Each point is reached from the start by the listed moves, each made once or not at all, plus a little noise. Say if it took an odd or an even number of moves. Then give how often each move was made.
In the rows, zero is written as 128.

Moves:
(1): [165 139 128]
(2): [ 99 125  86]
Start: [131 128 113]
Points:
[141 134  70] -> even (1, 1)
[102 121  72] -> odd (0, 1)

Moves:
(1): [152 122  87 144 122 117 119 151 119 122 144]
(2): [142 155 137 115 149 135 116 145 111  98 102]
(3): [140 110 147 122 149  98 126 139 138 120 153]
(4): [145 109 140 144 119 140 122 142 140 131 109]
(5): [123 112 116 126 163 144  99 110 132 134 122]
(6): [122  95 125  96 113 143 123 137 113 119 136]
(7): [146 128 104 107 147 135 169 132 129 143 131]
(8): [112 124 129 120 141 104 132 150 131 134 117]
(9): [131 152 118 112 108 122 101 139 150 142 125]
Start: [114 121 110 147  98 128 137 159 126 158 124]
Points:
[156  93  57 151 114 112 167 222 134 176 112] -> even (1, 0, 0, 1, 0, 0, 1, 1, 0)
[153  92 113 113 198 116 131 211 138 151  88] -> even (0, 1, 1, 1, 1, 0, 1, 1, 0)
[104  67  73  85 150 143 147 176 119 177 118] -> even (0, 0, 0, 0, 1, 1, 1, 1, 0)
[124  90  92  64 115  91 147 216 146 176 146] -> odd (0, 0, 1, 0, 0, 1, 1, 1, 1)
[151  77  46 149 150 128 137 205 138 182 106] -> odd (1, 0, 0, 1, 1, 0, 1, 1, 0)
[154 102 137  97  96 125  85 221 137 127 109] -> odd (0, 1, 1, 1, 0, 1, 0, 0, 1)

Moves:
(1): [149 129 122 136 145 127 128 110 117 135 124 120 123 134 123 130 135 131
 138 140 131 121 122 152]
(2): [128 135 116 123 127 136 135 122 132 129 132 141 136 133 117 136 124 119
 132 118 138 125 126 127]
(3): [122 156 159 132 123 119 122 117 117 105 104 123 138 147 125 114 113 130
 121 117 127 125 124 112]
(4): [122 121 138 136 128 119 141 129 129 144 124 138 128 139 124 132 128 124
 127 118 123 129 120 114]
(5): [125 129 121 127 135 133 137 136 133 124 120 126 134 141 122 137 121 131
 130 130 123 120 137 129]
(6): [134 121 127 140 125 129 134 119 131 129 123 128 120 121 155 138 124 136
 121 122 111 129 128 134]
(7): [121 143 143 139 114 143 152 141 120 141 126  90 122 151 130 101 139 113
 125 126 125 114 120 120]
(8): [129 127 131 130 133 132 121 143 132 139 131 122 128 122 137 137 125 131
 117 126 136 116 116 121]
(9): [130 109 130 120 133 128 129 109 148 141 147 131 135 125 130 129 121 137
 135 125 135 120 129 132]
(10): [131 126 125 108 141 132 136 128 130 145 118 115 131 142 136 110 144 133
 109 124 120 141 116 129]
(11): [122 127 125 130 123 131 133 132 120 126 147 141 140 123 118 129 130 136
 130 129 129 128 130 138]
(12): [146 119 136 133 129 143 136 125 126 133 139 146 132 129 112 122 123 104
 104 136 116 117 147 114]
(13): [134 115 123 138 137 135 127 125 124 125 113 128 133 103 129 118 132 142
 135 133 128 131 143 122]
(14): [137 120 116 116 120 126 143 135 133 121 134 137 142 127 118 122 117 117
 120 135 133 119 103 120]
(15): [133 111 132 130 125 110 144 120 124 122 128 132 142 126 126 145 135 122
 113 121 144 123 136 137]
(16): [139 119 124 117 124 131 131 132 136 132 123 134 125 116 112 132 134 141
 126 120 124 129 130 126]
(17): [128 129 132 136 121 135 113 126 127 124 129 129 133 135 128 134 142 131
 144 129 124 129 128 127]
(18): [124 127 112 140 135 117 137 121 137 114 119 149 120 126 121 124 137 138
 111 125 138 125 124 112]
(19): [153 133 128 124 141 111 137 136 126 119 133 124 128 131 143 125 127 137
 122 116 125 124 125 107]
(20): [129 146 140 114 132 131 140 122 136 130 133 117 124 122 127 136 148 131
 124 150 140 132 120 129]
(21): [124 123 128 126 127 141 127 128 123 121 134 133 120 133 134 129 125 134
 132 138 138 128 128 125]
(22): [136 130 125 133 127 128 132 133 141 136 131 133 128 134 123 124 127 129
 122 128 128 148 124 127]
(23): [127 133 119 127 112 131 123 132 123 141 133 125 129 131 124 131 123 128
 122 145 127 122 134 118]
(24): [132 134 130 117 112 127 133 131 132 139 124 134 126 138 132 122 132 123
 131 137 136 115 131 140]
Start: [140 112 127 153 140 111 158 128 121 137 123 125 137 116 122 120 128 115
 129 135 139 112 124 145]
Points:
[173 116 160 176 130 115 249 152 114 176 152 107 158 143 134 146 141  99
  56 147 129  59 129  97] -> odd (0, 0, 0, 1, 1, 1, 1, 1, 0, 0, 1, 1, 0, 0, 1, 0, 0, 0, 1, 1, 0, 0, 1, 0)
[161 137 170 167 127 158 205  96 107 156 158 109 182 176  84 140 139  99
 104 173 181  42 129 134] -> even (1, 1, 1, 0, 1, 0, 1, 1, 1, 0, 1, 1, 0, 0, 1, 0, 1, 0, 0, 1, 1, 0, 1, 0)
[184  87 125 131 127 154 240 150 127 209 167 141 176 153 115  72 124 100
  78 149 157  50 101  79] -> even (0, 1, 0, 1, 0, 0, 1, 1, 1, 1, 1, 1, 1, 1, 0, 0, 0, 0, 1, 0, 1, 0, 1, 1)
